Rows are points. Each copy is the shape, with its points in the same order, turned, moved and blurred by noise. Is it also mirrored, or only turned?
In the rows, zero is written as 128.

Shape:
[[156 123]
 [ 59 136]
 [ 43 181]
 [161  77]
 [153 135]
 [133 111]]
Copy 1 (6 x 2):
[[172 132]
 [ 73 134]
 [ 56 175]
 [180  82]
 [166 140]
 [150 114]]
Copy 1 is: only turned
Copy 2 (6 x 2):
[[105 128]
 [157  49]
 [202  49]
 [ 60 122]
 [112 137]
 [106 108]]
Copy 2 is: mirrored
Copy 3:
[[165 152]
 [ 95  74]
 [100  37]
 [135 193]
 [171 141]
 [142 137]]
Copy 3 is: mirrored

Shape (9 x 3):
[[205 183  94]
 [119 166 115]
 [147 118 185]
 [109 142 177]
 [ 89 186 134]
 [186 194  72]
 [143 121 180]
 [181 116  72]
 [175  77 122]]
Copy 1, 9 rows:
[[216 113 164]
 [123 111 164]
 [112 194 117]
 [ 86 163 147]
 [ 88 111 195]
 [205  97 177]
 [120 179 115]
 [188  87 106]
 [154 139  70]]
Copy 1 is: mirrored
Copy 2, 9 rows:
[[131 106  31]
 [114 155 105]
 [120  81 155]
 [ 97 120 160]
 [ 80 170 122]
 [134 137  23]
 [119  87 152]
 [193 124  74]
 [194  88 123]]
Copy 2 is: mirrored
Copy 3, 9 rows:
[[169 211  86]
 [148 163 152]
 [ 64 153 124]
 [ 81 156 168]
 [139 171 192]
 [201 204  99]
 [ 60 154 123]
 [172 136  70]
 [117 116  69]]
Copy 3 is: mirrored
Copy 4 (9 x 3):
[[179 190  99]
 [118 149 133]
 [158  94 172]
 [120 112 176]
 [ 84 163 165]
 [167 205  77]
 [158  98 171]
 [172 121  68]
 [196  73  97]]
Copy 4 is: only turned

Shape (9 x 4):
[[137 194 129  91]
 [142 109 112 124]
 [132 136 125 112]
 [135 193 181 199]
 [131 129 194 111]
 [115 102  92 144]
 [128 103  87 100]
 [126  95 133 156]
 [175 154 180 165]]
Copy 1:
[[127 212  98 122]
 [125 122  79 131]
 [120 147  90 124]
 [142 168 174 201]
 [136 145 157  96]
 [ 91 109  70 156]
 [107 123  45 111]
 [120  94 107 149]
 [178 147 148 151]]
Copy 1 is: only turned
Copy 2, 9 rows:
[[ 96 167 133 189]
 [154 114 109 142]
 [131 134 120 154]
 [142 211 184  97]
 [113 111 184 138]
 [147 120  77 117]
 [142  97  78 155]
 [160 112 122  97]
 [171 165 190 130]]
Copy 2 is: mirrored
Copy 3:
[[105  90  74 154]
 [164 132 122 128]
 [140 115 114 136]
 [113 131 132 249]
 [134  73 162 165]
 [153 170 129 120]
 [157 137 110  92]
 [163 149 156 146]
 [161 102 131 220]]
Copy 3 is: mirrored

Shape (9 x 6):
[[ 81 151 100 128 108 118]
 [167 101 144 160  59 161]
 [105 137 176 115 173 168]
 [ 40 109  82 130  83 188]
 [176  51  61  93 120  77]
 [131 127 150  93 212 148]
 [118 121 128 176 113 148]
 [125  46  98 112 126  51]
 [144 116  80 190 143 201]]
Copy 1 (9 x 6):
[[ 92 158  86  92 110 104]
 [127 140 117 161  99 218]
 [ 58 147 155 108 189 160]
 [ 45 153  37  64  92 168]
 [201  53  78 103 141 137]
 [ 82 136 150  98 223 132]
 [ 95 139  88 151 128 166]
 [152  41  90 108 132 111]
 [113 178  47 160 177 181]]
Copy 1 is: only turned
Copy 2:
[[ 75 127  91 127 120 115]
 [149  95  94 153  77 182]
 [134  88 188  89 143 137]
 [ 26  98 123 147 147 185]
 [101 222 139 131  38 157]
 [130 145 201  64 146 132]
 [140 125 119 155 138 158]
 [ 89 207 157 159  42 115]
 [140 153 115 147 181 209]]
Copy 2 is: mirrored

Shape, 13 rows:
[[112  51 145  43  89 152 210 124]
 [153  85 132  34 147 115 110 142]
 [ 99 144  10 171 114 109  75 130]
 [106 141 161 164 141   7 116 138]
 [150 136 127 159 154 124  91 101]
 [116 146 107  78 167 118 110 104]
 [153 146 110 134 127  92 123 118]
 [115 120 127 100 108 158  72  82]
 [106 150 156 159 116 168 111 145]
 [168 144 160 131 112  98 119 120]
 [132  99 128 157 167 117 146 121]
 [157 139 153 148 158 145 145  84]
 [115 143 164 103 150 125 121 116]]
Copy 1 (13 x 8):
[[164  87 109  37  85 165 184 118]
 [156 140  81  92 141 200 109  80]
 [ 87 142  13 170 168  62 102 152]
 [106 174 126 166 195  74 174  31]
 [110 149 135 150 161 104  73 116]
 [106 177  97  83 166 137 103 114]
 [143 169 105 143 151  99 117 103]
 [ 75 133 100 106  95 141  77 105]
 [ 81 138 154 165 120 122 131 153]
 [143 174 140 152 123 114 116  82]
 [133 111 139 116 180  99 128 115]
 [133 155 170 108 144  96  88 128]
 [104 165 151 110 144 143 122 102]]
Copy 1 is: mirrored
Copy 2, 13 rows:
[[ 74  13  94 126  82 124 185 168]
 [137  46 110  62 111 107  97 150]
 [163 179  60 159 112 172  75  63]
 [193 135 216 144  74 117 104  97]
 [144 134 133 138 173 105  90 108]
 [130 108 117  66 141 140 120 104]
 [156 140 121 124 122 102 126 119]
 [ 65 109 104 113 129 111  70 108]
 [ 98 143 141 157 149 154  88 170]
 [139 134 154 129 125  73 115 150]
 [156  88 139 154 158 133 137 110]
 [121 115 152 125 194 101 146 125]
 [113 111 159  99 140 132 117 146]]
Copy 2 is: mirrored
Copy 3 (13 x 8):
[[ 93  61  97  44  94 111 217 133]
 [144 115 131  42 118  79 122  95]
 [107 178  19 190 129  82  74 115]
 [ 96 132 191 197 156  40 119 126]
 [144 143 130 165 124 135  99  93]
 [128 174 114 103 143 104 138  75]
 [139 151 123 159 104  89 128 113]
 [ 88 144 105 107  90 147 100  71]
 [ 94 151 130 141 117 171 110 158]
 [136 136 164 147  82 104 124 121]
 [145 103 121 155 155 125 139 119]
 [154 134 146 157 117 163 156  98]
 [111 151 158 112 132 128 141 106]]
Copy 3 is: only turned
Copy 4 (13 x 8):
[[ 90  82 120  60  63 154 222 141]
 [101  93 114  50 152 118 136 119]
 [104 178  10 169  95  77  77  98]
 [ 33 134 155 183 144  42 104 157]
 [120 123 115 178 150 118  98 109]
 [103 155 109 112 153 115 138  79]
 [120 132 109 154 121  80 124 126]
 [109 126 111 117  91 160  88  67]
 [104 157 129 172 106 166 105 152]
 [129 116 149 149 122  83 115 131]
 [ 93 110  96 175 151 131 150 136]
 [130 117 137 189 149 146 152 104]
 [ 94 144 147 127 140 138 129 119]]
Copy 4 is: only turned

Shape, 14 rows:
[[164 151 179 109  98 134 129 120 145]
 [157 137 125 133 178 133 161 105 143]
 [106 107 144 101 103 146 155 112 134]
 [156 115  70 106 133 159 144 136 129]
 [167 157  97 135 150 124  91 113 121]
 [156 167 114  97  50 119 136 134 155]
 [149 112 113 152 157 107 138 142 127]
 [134 159  99 138 156 124 195 130 120]
 [125 128  74 174 124 174 149 158 145]
 [ 66 115 149  79 111 160 114 152 151]
 [149 146  87 112 126 125 153 105 125]
 [102 147 119 152 141 102 199 121   8]
 [135 171 145 153  74 122 114  90 131]
 [ 72  84 143  87 118 109 131 137 144]]
Copy 1 (14 x 9):
[[102 142 172 112  81 149 148 130 157]
 [117 121 150 167 117 109 174 174 117]
 [ 72 104 122 124 102 134 172 106 128]
 [119  97  78 139  96 129 141 173 117]
 [134 131 141 167  91 113  94 162 116]
 [103 162  98 117  53 134 132 120 181]
 [150 102 130 158 132 102 145 138 132]
 [127 155 103 159 135 105 184 154 111]
 [132 110  72 188 132 167 146 141 136]
 [ 32  98 113 113 138 144 126 106 151]
 [113 137 103 151  82 104 151 154 115]
 [154 168 104 121 153  93 177  82  30]
 [110 166 152 161  64 143 129  88 138]
 [ 59  79 118 117 131  95 149  88 150]]
Copy 1 is: mirrored
Copy 2 (14 x 9):
[[164 165 154 112  97 123 125 162 135]
 [173 144 115 122 177 149 145 120 139]
 [113 129 147  84 119 125 156 139 120]
 [154 113  77  75 128 175 137 132 116]
 [164 139  89 130 135 162  75 117 130]
 [144 164  89  81  59 113 125 165 147]
 [160 100  97 133 156 129 125 138 109]
 [144 154  71 121 170 126 165 127 107]
 [113 112  58 137 130 183 157 164 127]
 [ 76 120 151  62 141 134 121 187 137]
 [151 143  80  92 129 142 135 114 124]
 [106 165  93 141 167 100 149  90   7]
 [122 173 127 147  79 125 115 126 142]
 [ 94  86 145  72 146  94 126 154 127]]
Copy 2 is: only turned
Copy 3, 14 rows:
[[135 151 176  96  95 106 145 106 134]
 [137 143 139 130 179 142 161  95 140]
 [ 98  93 139 123  92 132 157 100 140]
 [142 121  99 111 133 175 134 134 153]
 [149 156 120 117 161 125  87 115 130]
 [142 156 116  83  65  98 137 128 175]
 [139 125 128 143 163 123 140 148 123]
 [126 159  87 143 150 136 186 115 130]
 [141 145 102 186 109 176 135 148 155]
 [ 40 113 157 122  83 148 122 132 146]
 [138 137  91 110 140 127 143  99 148]
 [114 123  48 150 131 100 176 104  27]
 [145 154 140 138  83  75 110  84 140]
 [ 54  76 142 122 114 113 140 139 145]]
Copy 3 is: only turned
Copy 4 (14 x 9):
[[160 140 194 102 120 122  88 105 148]
 [158 148 135 120 196 113 142 121 156]
 [101 119 163 110 127 145 121  98 143]
 [152 118  83  98 128 151 136 123 141]
 [180 150  98 121 158 106  90 129 107]
 [149 159 142  83  58 100 105 109 146]
 [158 112 117 145 158 101 140 136 131]
 [143 162 120 106 162 110 191 125 127]
 [156 162  94 165 111 156 156 148 156]
 [ 67 131 152 112 120 159  88 149 149]
 [146 134 103  90 143 117 136 102 124]
 [133 139 155 119 168 111 212 117  16]
 [149 176 156 143 106 103  97  75 101]
 [ 58  99 156 122 126 110 106 138 129]]
Copy 4 is: only turned

Shape:
[[192 101  73 125 125 115  57 140  97 121 195]
 [ 77 121  42  89  49  85  76 129 112  66  56]
 [178 188  71 160 163 130 123  54  68 124 124]
 [191 126 160  72 169 121 112 161  77 194  84]
 [181 117 101 187 140 112 164  96 168 172 161]
 [103 143 110 104 144 125  85  91 112  71 123]
 [ 83 154 105 104  67 135  50 172  82 198 110]
 [ 84 187 163 195 158 171 163 182 116 152  69]
 [ 83 175  72  92 108  50  85  49 146 142  66]
 [ 99 128 113 124 155  82 109 177  89 139 165]
 [173 125 127 183 132  61  71  95 100 198  85]
 [133  98 169 189  57  38 110 101  91  98  93]
 [155 206 170 159 160  73 177 183 130 199 144]
 [113  90 141 103  94 140 145 119 114 102  85]
 [191 206 134  93 170 138 109  72 169  96 177]
 [ 59 130 122  88  60 159 174 116 159 141 139]]
Copy 1 (16 x 11):
[[193  96  84  82 179 143  62 101 125 181 128]
 [133 185  52  76 101  35 116 171 178 110 125]
 [215 159  46 189 172 143 139  80 113 129 167]
 [212 167 185  99 142 193 144 128 107 111 113]
 [156  73 101 208 142 165 140 154 111 175 145]
 [138 140  79 117 147  96 110  93 116  75 158]
 [152 215 157 111  76 112  61 107 163 169 114]
 [158 181 144 213  56 174  79 164  81  65 165]
 [115 195 114 154 168  43 176 130 186 122 149]
 [131 157 131 100 143 160  72 148 106 145 187]
 [183 180 144 179 192 120 129 154  91 181  88]
 [149 150 108 129 132  43 137 184  28 170 125]
 [198 139 201 197 124 181 106 181  94 153 222]
 [139 133 108 110  72 119 156 143  92  97 121]
 [202  51 129 170 176 116 125  58 144  83 197]
 [ 97 110 129 138  27 116 153 115 154 134 173]]
Copy 1 is: only turned
Copy 2 (16 x 11):
[[179 127 119  87 138  91  95 152 171 147 218]
 [164 144  98 191  17  85  62  91  81 139 139]
 [175 163 111  61 117 169 150  72 121  60 202]
 [148 190 141  62 167  81 188 149  79 158 108]
 [146 118 127 132 192 123 189  54 189 110 177]
 [129 120  90 109  87 117  95 128 109  72 137]
 [122 149 132 124 101 162  95 125  84 236 136]
 [ 87 176  54 172 156 194 211 128  88 124 121]
 [157 144 123 118  75 130  66  12  97 103  85]
 [ 82 163  68 105 149  95 106 119 119 154 170]
 [192 154 143 120 206 136 120  63  71 134 155]
 [120 164 165 213 166  98  86  82  62  84 191]
 [ 77 238 101 118 215 138 180  85 157 144 126]
 [108 115 134 171  90  84 166 125  81 106 134]
 [138 151 139  65 125 139 127 140 215  35 112]
 [ 48  98 140 165  61 123 165  86 146 145 120]]
Copy 2 is: only turned

Shape:
[[ 80 109  72 183 103 108 171  87 173 212 179  64]
 [ 44 153  38 109 169 106 158 168  92 128 156 104]
 [ 58  77 103  78 171 185 177 161 180  91 193 134]
 [146 161 144 172 147 164 118 158 190 177 183 155]
 [150 141 158 215 108 141  86 149 126 142  72 142]
 [162 114  89 137 120 172  67  87 171  93 137 124]
 [177 101  81 119 178 153 124 128 128  82  94  90]
 [121 105 145  89 184  98  69  85 147  75 186 140]
 [139 126 137  83  74 120 102  84  92 212 183 135]
 [130  98  71 212  97 129 192  68 167 193 166 155]
 [114 169 104 114 107 112 182 120 142  98  79 139]
 [117 148 118  87 202  72  83 100 107 108  81 103]
 [154 132  83 186 104 103 179 136 214 108  94 126]
 [139  58 119 141 147  75  65 185 101  97 175 147]
 [104 144  92 137 142 148 186 111 126 108 176  75]]
Copy 1:
[[206 119 135 167  42 190 214 136  85 174 122 140]
 [160  88 113  98  79  58 200  93  96 159  51  95]
 [176 106  27  85 138 115 171 180  55 106  90  72]
 [145  52  82  94 124 200 142 151 158 137 132 163]
 [ 63 124 156  98 139 164 137 120 135 154 152 217]
 [ 92 169  40 148 119 143 145 133 155 149 154 138]
 [ 98 158  78 169 177 109 165  89 122 118 104 130]
 [130 166  92 111 160 118 130 175 180 172 123  47]
 [196 106 134 174  80  96  89 176 156 188 159 160]
 [182 120 121 159  68 170 247 183 131 130 155 195]
 [152 169 131  87 102  97 156 100 132  76 106 162]
 [136 172 147 107 174  85 145  66 166 175 111  87]
 [139 181 105 110 106 190 199 115 133  87  84 197]
 [ 86 134 111 122 166 108 141 200 140 213  44 132]
 [143 107 113 156  79 127 175 125 101  93 103  88]]
Copy 1 is: mirrored
Copy 2, 15 rows:
[[148 107 119 209 106 157 113  36 144 123 192  87]
 [101  70 121 136 183 160 161  68 163 122  61  66]
 [ 73  87  70  75 216 125 154 116 101 123 183  78]
 [ 63 139 140 182 126  96 195 126 153 104 174 159]
 [162 153 186 157 101  76 145 122 153 139 126 200]
 [132 162 114 117 169 140 110 144 179  87 165 184]
 [120 181 134  90 175 111 104 152 194 104 124  97]
 [ 95 134 115 154 222 145  73 184  92 101 125 162]
 [126 156  72 212  94 193 129 144 102 162 122 145]
 [174  97 115 214 109 126 162 127 181 114 226  87]
 [160 116 199  89 135 173 163 146 133 132 134  91]
 [114 155 190 163 214 146  77 143 141 153  69 128]
 [135 106 207 109 108 118 127 127 190 103 206 104]
 [ 62  71 102 131 138  71  65 173 145 138  71 168]
 [131 132 125 136 163 137 144 107 128  72 136  51]]
Copy 2 is: mirrored
Copy 3 (15 x 12):
[[161 125 153 102 120 227 139  65  78  78 115  67]
 [174  87 214 145 143 195 203 178 149 143 115  92]
 [ 75  51 180 135  94 219 146 206 138  85 136 166]
 [ 84  79  99 156 122 166 167  67  97 150 146 171]
 [113 152 103 158 108  72 127  88  97 190  90 135]
 [ 95 125 111 146 190 167  69 137 123 143  87 169]
 [125 162 139 143 154 155 128 160 188 122  59 185]
 [147  73  90 145 200 141 124 206 102  91 123 191]
 [158 128  84  60 172 164 118 123 116 147 214 112]
 [122 163  82 123  96 249 141  94  60 126 103  83]
 [104 174 134 197 136 144 155 167 153 122 137  81]
 [168 122 117 141 205  85 179 185 167 102  86 131]
 [112 158 108 224  96 180 119  99 136 106  81 101]
 [214  67 101 144 107 134 106 183 125 168 105 190]
 [134 151 194 147 146 205 161 144 107  99 134 148]]
Copy 3 is: only turned
